Each row is a point. To make a cloud, some directions were put in groups of two or more. Within a group, all points are equally far from the middle, so they leave a hole (a ring in 2 directions, a hollow ball in 3). The other directions are filled evenly. Then the cloud was stretched, turned, moved and blurred a little. How many holes are there, and how many directions does each take, smallest first?
In the rows, 128 means zero.

Cloud (22 x 3)
[[180  55  84]
 [110  54 141]
 [148  88  64]
 [189  81 147]
 [177  86 170]
 [118 149 161]
 [ 74 100 150]
 [112  85 113]
 [185  90  96]
 [152 158 111]
 [136 148 156]
 [127 116  93]
 [104  63 166]
 [ 87 110 104]
 [105  71 135]
 [148  63 105]
 [193 138 142]
 [ 86 102 159]
 [156 136 143]
 [107 122 211]
 [ 98 137 182]
 [135 145 206]]
Holes: 0

Cloud (31 x 4)
[[160 130 193 133]
 [177 181 117 151]
 [158  88 110 171]
 [177 156 117 101]
 [118 129  66 147]
 [ 61 163  85 153]
 [ 40 126  88  79]
 [136 144 119 202]
 [151 127 148  88]
 [116 139 131 196]
 [172 183 116 164]
 [210 153 147 165]
 [122 141 189 114]
 [104 129  87 161]
 [147 106 109 191]
 [115 179  65 178]
 [116 155 163  96]
 [230 131 143 138]
 [ 94  78 145 130]
 [ 86 173 123 170]
 [152 170  83 200]
 [101 119 204  84]
 [119 184 134 128]
 [ 86 101 119 141]
 [ 66 153 149 171]
 [159 195  99 163]
 [145  92 153  90]
 [211 164 128 158]
 [188 125 145 108]
 [139 180 126 168]
 [ 71 126 112 156]]
Holes: 1 (2)

Cloud (26 x 4)
[[195 163 113 118]
 [201 113 167 134]
 [185  74 126  96]
 [106 174 143 153]
 [147 156 171 174]
 [152  82  96 159]
 [192  83 157 162]
 [149 109  98 178]
 [207 168 134 134]
 [175 145 115 184]
 [144  59 141 103]
 [ 95 165 105 130]
 [118 184 121 154]
 [181  84 129 186]
 [185  77 121  92]
 [163 157 119  61]
 [131 102 107  57]
 [196 121 170 126]
 [117 111 113 200]
 [ 80 135 138 125]
 [202 166 123 134]
 [160 180 111 151]
 [170  74 142  89]
 [135 108 117 206]
 [167 170 165 109]
 [202 114 133 178]]
Holes: 1 (4)

Cloud (47 x 6)
[[ 54 138 133  98 121 128]
 [197 144  99  51 125 165]
 [178 148  56  93 115 102]
 [ 83  70 207  87 118  95]
 [133 115 110 171  96 107]
 [ 88 149 122  91 100  89]
 [137 177 103 122 150 165]
 [180 129 138  89 115 117]
 [100 124 136 149 103  96]
 [118  45 110 131  95 108]
 [197  77  55 152  96 157]
 [189 101  97 175 151 155]
 [ 47  71 145 161 144 137]
 [163  77 127 143 148  87]
 [168 126 125  48  93 123]
 [185 164 112 162  83 142]
 [169 150 140 143 147 136]
 [188 138  64 176  89 162]
 [163 145 153  95  78 144]
 [110  90  81 150 135 137]
 [148  55 115 180  89 112]
 [ 68 108 149 101  99 102]
 [155  90 135  86  58  80]
 [137 104 115 171  72 101]
 [ 91  97  42 135 112 171]
 [ 83  75 124 221 135 131]
 [157  65  72 131  68 149]
 [240 136  69 120 120 163]
 [132  99 154 153  76 181]
 [ 39 151 119  67 139 107]
 [194 111 150 143  88 149]
 [120  59 171 153  91 178]
 [136 122 106 105 175 116]
 [139 141  86 167 147 110]
 [107 123 128 136  89 199]
 [125 144 175 119  66 163]
 [190 147  86  77 128 112]
 [167 112  83  96 103 139]
 [210 134  58 104 104 121]
 [132  85 131 143 153  74]
 [ 94  91 131 155 183 164]
 [ 82  22 114 150 112  82]
 [ 47 135 205  68 148 115]
 [125 132 137 112  93 185]
 [ 95  92 135  75 175 123]
 [114  80 113  88 118 136]
 [ 39  94  96 159 134 159]]
Holes: 0

Cloud (71 x 8)
[[160 174 188 206 140 110 131 100]
 [ 98  84 162  94 113 172  85 130]
 [128 137 149 162 123  53  91 172]
 [104 150 155 160 202 193 151 108]
 [114  89  75 195 126 105 127 131]
 [149 171 176 155  80 180 115  57]
 [122  97  97  92 169 189 105  99]
 [154 123  62 181 136  76 136 121]
 [ 81 138 117 152 137 205  92  46]
 [123 148 200 155  79 160 170 164]
 [110 141 107  92 157 219 101 128]
 [145 129 144 147  87  66  84 164]
 [ 95  89 127 151 148 218 100  91]
 [ 85 140  79 183 106 116  76 112]
 [ 63 171 204 156  99 179 140 125]
 [ 92 108  63 112  62 114  93 118]
 [114 109 133  56  78 133  85 121]
 [106 166 227 195 112 149 127 115]
 [184 111 157 127 102  93  86 126]
 [175 127 124  86 145 178 126 113]
 [ 53 139 117 165 127 152 100  58]
 [160 179 143 121  81 180  87  83]
 [165 168 128 118 166 133  79  93]
 [ 67 151 176 122  98 218 114  60]
 [146 118  93 114  54 182 115 126]
 [ 60 156 189 158  91 195 127  83]
 [ 83 172 174 154  63 193 134 135]
 [140 183 131 201 172 110 127 133]
 [119 154 217 106 166 202 142 116]
 [172 157 166 137  85 114  70 105]
 [132 111 111 114  62 127 123  50]
 [190 131 174 119  97 158 119 161]
 [ 85 101  45 140  96  99  81 118]
 [106 116 135 188  92 106  91  66]
 [134 123 123 138 178 191  95 162]
 [ 64 117 149 150 154 167 131 175]
 [104 120 120  86  58 128  58  71]
 [138  80 150 134 112 152  81 142]
 [ 84 149 135 177 170  83  86 154]
 [161 109 108 177 138 106 120 180]
 [119 159  77 170 165  87 123  99]
 [163 116 105 200 111 122 159 138]
 [124 160 169 155 140  50 114 165]
 [106 176 236 174 106 171 159 146]
 [169 157 162 154  90  84 137  76]
 [122 177 190 127  59 194 101 143]
 [109 140 151 166 136 179  57 141]
 [173 176 120 137  92 130  81 106]
 [ 93 137 235 159 132 193 135 125]
 [153 161 188 126 151 162 138 198]
 [131 144 170 178 187  79 108 106]
 [132 200 192 166  96 165 164 101]
 [104 149 106 153 171 186 149 147]
 [107  99  89 144 161 113  58  67]
 [ 56 138  82 169 131 112  90 102]
 [155  86  78 140 137 152 114  73]
 [ 59 112 144 134 148 196 146 106]
 [108 102 136  85 138 116  84 170]
 [150 106 112 146 120 217 104  93]
 [118 159  90 109  87 175  65  69]
 [ 92  92 167 105  84 198 112  95]
 [ 87 122 116 155 185 168 155 143]
 [181 154  99 108  82  85 110 129]
 [193 106 110 131 123 160 118 101]
 [159 126 179 162 174 196 114 125]
 [109 185 230 183 127 145 143 162]
 [146 156  79 158 104 125  70 106]
 [133 154 142 120 117  77 154 100]
 [123 119 143  91 148 110 107 185]
 [ 55 140 141 130 126 195  89  50]
 [143 155 180  85 150 215 137 104]]
Holes: 3 (2, 2, 4)

Cloud (76 x 8)
[[110 140 168 126 172  58 101  54]
 [151 177 120 165 152 127 138  79]
 [143 151 106  99 181 142 162 108]
 [148 147 133  97 154  64 133  51]
 [145 116 146 106 112 163  44 108]
 [145 167 134 173  63 105  81 155]
 [137 147 212 195 144  99 193 106]
 [109 135 119 190 150 135 113  57]
 [185 127 142 144  72 185  82 163]
 [ 60 181 160 121 119  88  88  85]
 [169 148  91  67 151  79  96 110]
 [128 158 111 145 165 147 128  67]
 [202 133 147 158 112 110  46  92]
 [ 64 137 137 144 187  69 157  91]
 [127 183 130 180  77  88 124 118]
 [106 106 154 112 142  96  29  99]
 [185  74 134  67 132 135 148 170]
 [ 86 111 155 101 120  66 189  91]
 [110 156  96 169 122  54 113  99]
 [153 189 133 142 121  98  96  55]
 [107  96 148 199 159  91 150  65]
 [167 139 131 162 108 186  48 146]
 [139 139 119 134 104 135 104  38]
 [ 65 126 118 172 134 130  78  52]
 [ 96 133 158 146 143 149 217 134]
 [115 194 158 150  87 125 127 142]
 [126 107 114 155 138 161  60  89]
 [156 114 164 168 106 188 118 188]
 [124  86 192 129 158  65 127  79]
 [109 150  92 110  98 135 112  53]
 [161 163 138 162  79 146 174 160]
 [151 122 152 153 161  83 126 177]
 [168 134 197 140 135 169  83 148]
 [ 51 150  84 126 140  92  96 106]
 [173 107 147 212 144 105 113 144]
 [162 136 158 109 162 145 220 125]
 [ 62 113 128 133 185  80 123  51]
 [ 91 170 155 125  95  90 120 140]
 [ 91 136 149 166 164  41 143  57]
 [154 154 202 189  89  91 123  73]
 [116 123 196  93 139 120 108  86]
 [124 156 173 108  98  79 162 121]
 [117  54 175 148 141 117 163 112]
 [109  75 190 194 104 102 138 125]
 [181 130 193 204 121 139 176 100]
 [ 73 142 143 118 180  50 119  61]
 [119  89  88 159  90  87  55 105]
 [121 164  89 178  94 129 134 119]
 [119 180 179 221  93 147  72  88]
 [166 174 128 142  58 108  83 145]
 [116  84 107  90 142 138 153 172]
 [ 47 141 126 113 175  69 121  78]
 [142  90  65  96 133  61  85 104]
 [137 108 112 171 113  95 193 148]
 [110 182 107 171  86  85  78 121]
 [117 137 138 150 142  93  43 155]
 [ 93 121 128  58 134  81 140 130]
 [ 81 168 207 156 109 109  83  89]
 [ 45 169 132 138  97  79  84  67]
 [120 186  94 156 125 152 118  99]
 [ 85 117 159 154 135  96  27 117]
 [172  91 133 172  74 168 108 124]
 [126 154 163 182 107  94   8  79]
 [ 88 119 101  55 150  84 113 124]
 [146  96 106 126 136  40  87 119]
 [162 151 138 170 114  69 164 138]
 [ 84 118 126 118 129  92  69 157]
 [141 113 124 224 103 122  74 119]
 [177  99 202 163 121  74 115 125]
 [102 127 142 171  76 107  78 165]
 [156 136  68  94 124 160  79 142]
 [199 105 121  93  86  76 129 133]
 [107  95 189 196 111 164 148 133]
 [115 116  96  48 119 117  93 140]
 [129  89 106  68 140 120  63 140]
 [204 130 149 169  86 139  68  92]]
Holes: 3 (2, 3, 3)

Cloud (101 x 9)
[[180 191 128 106 122 149  99  61 101]
 [ 96 119 161  53 134 117  87 108 105]
 [145 148 149  79  99  92 156 174  84]
 [132 113  86  96  80 163  83  53 128]
 [124  89 220 138 187 134  90 102 110]
 [ 98 124 236  95 138 125 180  90 193]
 [174 158  76 102 200 155 119  99 153]
 [144  79  90  75 152 185  86  44 135]
 [174 106 200 115 210 120  76  77 122]
 [136  83 163 107  74 127  56  99 109]
 [162 189 127 106  67 179 103 116 106]
 [104  53 119 135 103 142  17  98 142]
 [ 59  49 143 131 121 100 155  96 157]
 [ 93 162 106  64 117 191 120 129 110]
 [180 146 129 119 153 185  78 113  80]
 [217 174 151  84 165 150 142  79 117]
 [129 109  83 143 144 193  48  86  99]
 [185  81 165 129 134  75 153  83 140]
 [170 142 129 113 135 134 218 117 152]
 [191  95 130 165 135 124  99 101  94]
 [137 171 126 119 143 118 156  78  64]
 [143 138 105 208 150  79 115 122 102]
 [161 166  81 114  54 149  72  81 137]
 [127 108 142 193 140 101 153 152 128]
 [119 106 118 166 130  89 198  87 138]
 [149 120 122  91  86 101  93  77 202]
 [144  59 108 152 118 108  86 126 126]
 [103 134 114 122 180 161  67  90 108]
 [193 141 130 160 203  78 106  76 122]
 [109 147 191 116 152 115 207 192 135]
 [191 173 187 108 129 160 127 186  87]
 [136 178 104  81 131 182  92  95  87]
 [106 116  99  67 193 184 199 119 101]
 [193 110 167  95 111  93 123 121 106]
 [120 145 143 140 130 111  80  94  54]
 [167 156 119  71 159 136 129  69 204]
 [ 72 106 213 150 157 110 189 135 145]
 [129  81 181 104  80 163  62 153 103]
 [160 150 164 176 127 150 115 149 142]
 [207 147 153 149 160  94  64  94  82]
 [138 144 180  69 144 150 191  67 119]
 [137 147 143 102 197 139 211 153 138]
 [100 153 123  71 122 134 184 108 120]
 [129 127 195  46 185 120 205 142  82]
 [134 140  33  94 119 146 185  93 103]
 [101  75 145 155 116 120 182 151 100]
 [138  75  64 151  76 123  83 133 117]
 [ 94 145 180  96 106 107 103  93 157]
 [126 109  94 125 147 155 181 145 152]
 [150 139 150  68 171 119 178 133 189]
 [ 51  70 138 113 124 171  75 151 117]
 [ 93 103 159 120 151  72 200  93 177]
 [148 125 165 105  80 141 129 129 181]
 [149  84  98 137 195 114 118 122  93]
 [157 185 143 157  89 122 124 155 154]
 [164 186 117 135 126 165 101 156 133]
 [170 122  76 132 133  75 136  55 154]
 [ 97 184 158 124 132 147 153 112 131]
 [155 111 116 100 114 165  33 119  84]
 [174 139  71 143 123 126  28  31 103]
 [127 143  97 167 124  83 114 126 159]
 [148 188 194 132 150 126 101  92 137]
 [ 99  59 176  83 178 156 193 119  98]
 [134 114 148 130 207 187 158  75  75]
 [ 86  91 124 108  52 106 159 181 149]
 [129 104  97  80 109 187 111  62 125]
 [166 125 158  58 210 120 139 122 171]
 [111 171 154 147 150 170  90 125 112]
 [ 76  69 200 105  96 143 170 169  90]
 [113  98 141 167 196 111 139  90  68]
 [134 122  73 107 111 148 188 128  79]
 [127  99 116 175 209  91 150  91 102]
 [ 87 106 159 113  89 148 188 218  95]
 [144 125 153 107 119 164  75 191 122]
 [157  75  80 143 165 160  73  74 149]
 [133  53  67 134 143 119 102 117 115]
 [106 125 193 125 149  69 216 102 154]
 [166 116  74  91 167 131  90 132  92]
 [ 96 121  98  92  72 141 179 181 133]
 [167  93 177 145 133  71  38 108 120]
 [101 135 246  96 171 132 111 152 115]
 [152 153 138 120 160  76 118 146 113]
 [142 110 123 133 130 109  99  15 221]
 [134 109 124  93 140 119  63  39 117]
 [175 179 150 179 114 144 144 117 156]
 [212 207 136 125 167 125 180  91 139]
 [ 66 139 158  83 126 133 179 185 140]
 [147 131 123 129  66  82  42  94 166]
 [ 92  84 102 136 128 122  67  80  78]
 [128 179 161 102 113 124 218 170  92]
 [178  98 148 181 152 143 119  68 143]
 [108 150 101  71 117 152 145 136  63]
 [187 113  93 158 153 126  67 114  75]
 [ 84  76 154 121 128 104  92  37 209]
 [126 158 123 144 113  74 156 132 139]
 [ 92  77 128 147 155 144 176 149  98]
 [160  75 141 151 127 118 143 119 141]
 [109 122 223  65 177 168 156 114 177]
 [150  97 114 108 163 147 109 164 110]
 [169 131 193 130 166 127  72 162 106]
 [179 111 158 139  65  91  70 120 105]]
Holes: 2 (2, 4)

Cloud (91 x 9)
[[142  42 100 166 148  91  89 180 158]
 [137 107  89 163  81 192 117 183  80]
 [ 99 119 120 129 174 130 159 129 108]
 [124 148 157 168 132 127 118 162  70]
 [151  80 130 164 111 112  88  62 157]
 [145 131 102  99  43 161 144 159 128]
 [168 107  94 186  66 140  91 182 135]
 [106 108 100  73 174  92  35 122 167]
 [142  52 105 167 180 155  82 128  94]
 [117  42  60 154 129  53 109 149 133]
 [ 69  66 139 132 130 118  52 164 171]
 [203 154 142 176  64  84 122 147 110]
 [176  31 143 173  86  77  86 145 112]
 [158 113 169 161 132 127  81  62 142]
 [130  59 137 134 188 124 141 110 125]
 [128 147 161  56 122 168  57  91  67]
 [179 115 120  91 121 150  82 179 134]
 [186  96 155 191 134 169  93 140  79]
 [108 201  64  85 108  87 123 120  59]
 [152  64  79 124 177 140 123 156 115]
 [156  88 184 107 138 134  55 150 160]
 [102  51 179 175 159 131  80 150 100]
 [156 109  83 122  81 124 126  93 136]
 [154  97 150  96 158  93 137 161 192]
 [120 120  98 157 154 204 109  92  63]
 [182  88 124 150  44 126  90 158 177]
 [137  28 140 135  89  93 122 179 194]
 [ 71  85  84  63 182 143  60 153 105]
 [171  55  77 168 129  82 104 128  85]
 [180  79 110  96  90 106 127 131 169]
 [114  81 107 138  95 160 176 185 164]
 [119  73 161  96  96 102  10 117 143]
 [112  69  87 116 185 131 122 163 109]
 [124  68 113 113 129  90  64 189 144]
 [ 94 193 123  46  94 139 117 126 107]
 [ 90  28  76 142 151 118  94 149 119]
 [130 158  88 118 165 205  97 136 114]
 [130 118  66 131 130 139  81  92  96]
 [118 130 119 154 123 141  80  66 153]
 [124 154 178 117  95 167 128 122 161]
 [106  96 111 161 141 113 162 135 154]
 [ 82 143 133  62 113 127 101 174 140]
 [143 105 123 157 188 190  53 132  75]
 [ 76 137 157  55 163 126 117 119 139]
 [ 86 125  60 150 117 132 101 167 111]
 [130 134 187 195 137 164 116  68 143]
 [108  77 185 159  86 136 122 163 164]
 [100 173 178  54 136 143 129 154  66]
 [102 145 155  51 165  90 101 124  31]
 [177  92 105 106 100 126  79 177 158]
 [ 68 140 131 109 194 142 122 108  81]
 [158 108 145 216  74 109 145 163 103]
 [122 107 210 166  99 200 136 128 192]
 [122 114 124 126 116 101 126 194  52]
 [122 186 107  77  97 133 109 118 149]
 [164 138 168 191  72 105 132 133 120]
 [196  92 115 110 160 144 148 162 163]
 [ 86 155 128 151 147 186  75 122  37]
 [188 132  83 122  99  88 122 119 166]
 [155 167 141  89  78 131  93 121 153]
 [114 152 136  76  79 148 163 150 101]
 [ 81 176 105  64  90 134  79 163 146]
 [167 153 155 158 102 162 156 195  76]
 [195  79  92 171 147 142 122 159 168]
 [154 109  38 163 100 133 122 132 106]
 [120  75  73  76 137 120 127 202 116]
 [103  71  64 100 138 100  51  85 122]
 [131  73 109 124 146 240  79 153  99]
 [115 162  94 102  93 135  98 118 173]
 [ 74 101 151 186 152 154  78 143  95]
 [ 66 139 116 139 129 141  52 164  96]
 [100  66 180 165  87 100 116 132 114]
 [150  55 168 163 155 117  91 177 108]
 [117  65 147 225  92 176  32 116 145]
 [126 114 186 172 130 150 141 165  79]
 [118 167 155 104  79 130  66  87 107]
 [138 116 129  74 184 104  97 107 134]
 [143 130 147 141 144 109 174 167  36]
 [185 164 112  80  82  80  93 125  66]
 [114  94 119 216 119 125 146 111 165]
 [141 125 114 146  71 117 175 123 170]
 [119 126  60  75 184 121  43 130  86]
 [151  71  70  90 138 144  95 190 102]
 [143 141  99 128  56  92 100  92  86]
 [150 144 117 205 104 105 113 162  98]
 [135 117  72  87 114 194  96 147 127]
 [151  77  99 149 182 110 131 191  72]
 [139 163  66 125 156 184 128 137  72]
 [102  71 118 126  72  85 108 182 191]
 [170 116 182 205 134 165  74 118 103]
 [106 104 115 122 198 124 143 138  60]]
Holes: 2 (2, 3)
